Rows are points. To make a cloud, some directions were put in groups of two or more. Within a group, all points are equally far from the middle, so they leave a hole (a ring in 2 directions, a hollow ball in 3). The other directions are filled evenly. Then the cloud was stretched, turned, moved and blurred a little. Count the holes, and give their numbers of directions, smallest first.
In the rows, 128 means zero.

Cloud:
[[120  79 155]
 [195 153 136]
 [172 125 157]
 [112 109  50]
 [108 149 130]
 [ 46 113 175]
 [ 79 171  98]
 [140 111 201]
 [154  55 120]
 [115  56 108]
 [189 172 170]
 [ 79 165 178]
 [ 91 224 146]
 [132 131 136]
 [165 165 159]
 [136  83 207]
 [142  82 176]
 [106  38 107]
 [174  77 180]
 [ 73 169 125]
 [194 138 141]]
Holes: 0

Cloud (27 x 4):
[[139 182 130  80]
 [123 197  78 125]
 [144  80  57 143]
 [155 127 103  62]
 [139 189  95 202]
 [194 152 163 141]
 [103  84 168 194]
 [ 56 142 127 115]
 [184 136  59 144]
 [142  70 150  84]
 [ 58  94 143 109]
 [111 144 132 225]
 [188 174 143 183]
 [148 190  68 122]
 [169  70  99 182]
 [149  58 125 190]
 [112 153 183 181]
 [120  76  99  73]
 [155 104  55 109]
 [ 72 148  80 169]
 [ 82 162  80 177]
 [128 182  99 209]
 [168 126 143  72]
 [197 116 158 130]
 [154 108  58 100]
 [ 72 141  79 176]
 [132 195  79 114]]
Holes: 2 (2, 2)

Cloud, 51 rows:
[[121 179  68 173 134 202]
 [127 197 105  99 141 209]
 [238 174 117 116 184 130]
 [123 163  64 117 125 219]
 [103 160 192  64  79 143]
 [119 141 187 115 187 103]
 [183 123 124 171  56 141]
 [175 176 184  87  91 150]
 [168 207  87 163 155 175]
 [209 158 104  85  97 182]
 [172 167 128 136  49 115]
 [181 137 136 245 107  89]
 [142  98  51 177 175 125]
 [ 76 142 149  91 160 132]
 [211 141  86 129 109 100]
 [126 185 139 123  62 112]
 [149  93 148 142 186  86]
 [102  92 120  73 181 145]
 [206 167 136 132  77 108]
 [114  85  63 188 175 123]
 [ 89 100 129  72 193 176]
 [158  80 114 122 202 149]
 [161  98  61 209 133 154]
 [181 116  76  85  88 109]
 [163 180  76 170 124 166]
 [198 128  72 193 193 145]
 [ 88 115  82 158  83 119]
 [153  45 116 122  91 119]
 [139 177  66 129 122 137]
 [ 61 137 175 122 108 140]
 [ 81 158 175 128 106 172]
 [ 99  36 145 174 143 159]
 [ 85 160  97  85 140 188]
 [177 121 188 120 150 134]
 [131  49 111 209 112  99]
 [ 88 129  97 111 207 124]
 [116 127  66 129 105 135]
 [150 222 114  79 140 139]
 [184 224  86  82 153 155]
 [176 114  53 144 132 221]
 [127 215 142  81 130  98]
 [131  88 125 221 197  83]
 [ 63 115 101 186 106  67]
 [ 78 103 201 167 135 112]
 [102 149 179 173  49 174]
 [136 142 176 130 188 206]
 [125 151 164 183  44 164]
 [119 100 162  99 155  46]
 [157  94 163 188 162 104]
 [143  98 199  85 148 159]
 [122  54 144  75 102  93]]
Holes: 1 (3)

Cloud, 53 rows:
[[103  60 145 111 134 108]
 [179 150 161 216 139  89]
 [153 116 166 151  69 176]
 [189 155 139 112 219 188]
 [ 83  44 129 172  89 129]
 [140  52  95 119 144 144]
 [ 83 108 123 210 157 191]
 [123  48 142 173 163  98]
 [214  84  86 165 107 152]
 [ 44  87 155 135 133 156]
 [196  66 134 164  71 177]
 [188 159 161 222 149 113]
 [228 149 105 187 180 151]
 [ 89  95  88 119 202 169]
 [147 113 114  76 123 146]
 [ 61  59 111 130 140 200]
 [153  84 130  99 140  85]
 [120 191 101 180 153 141]
 [117  65 133  93  95 103]
 [127 193 146 181 148 132]
 [146 146 165 176 114  91]
 [ 59 153  74 161 148 109]
 [139 160 128 170  78 102]
 [127 210 104 157 175  62]
 [134 155  40 168 149  98]
 [126  60 121 138 195 166]
 [226 109  95 170 203 128]
 [164 202 137 144 178  89]
 [ 63  69  69 152 139 104]
 [154 136 103 115  61 119]
 [132  90  90 103 192 152]
 [136 105  86 127 213 178]
 [ 99 105 142 213 196  74]
 [125 132 156 222 103 151]
 [117  69  89 117 170 177]
 [165 128 119 102 124 184]
 [153 102 148 101 147  69]
 [132  87 154 141  63 102]
 [169 147 163 113 170  70]
 [145 144  46 215 109 130]
 [171 147  95 163  71 209]
 [109 123 195 180 106 193]
 [129 149  87 189  38  95]
 [201  81  74 181 207 152]
 [178  86 129 171  52  88]
 [131  87 121  75 120 117]
 [133 128 190 220 173 133]
 [ 81 101  91 187 179 136]
 [163  31 144 186 138 134]
 [149 185 111 137 123 172]
 [142 105 158 228  62 172]
 [140 135 122  65 128  94]
 [ 85 107 125 219 143 209]]
Holes: 1 (3)
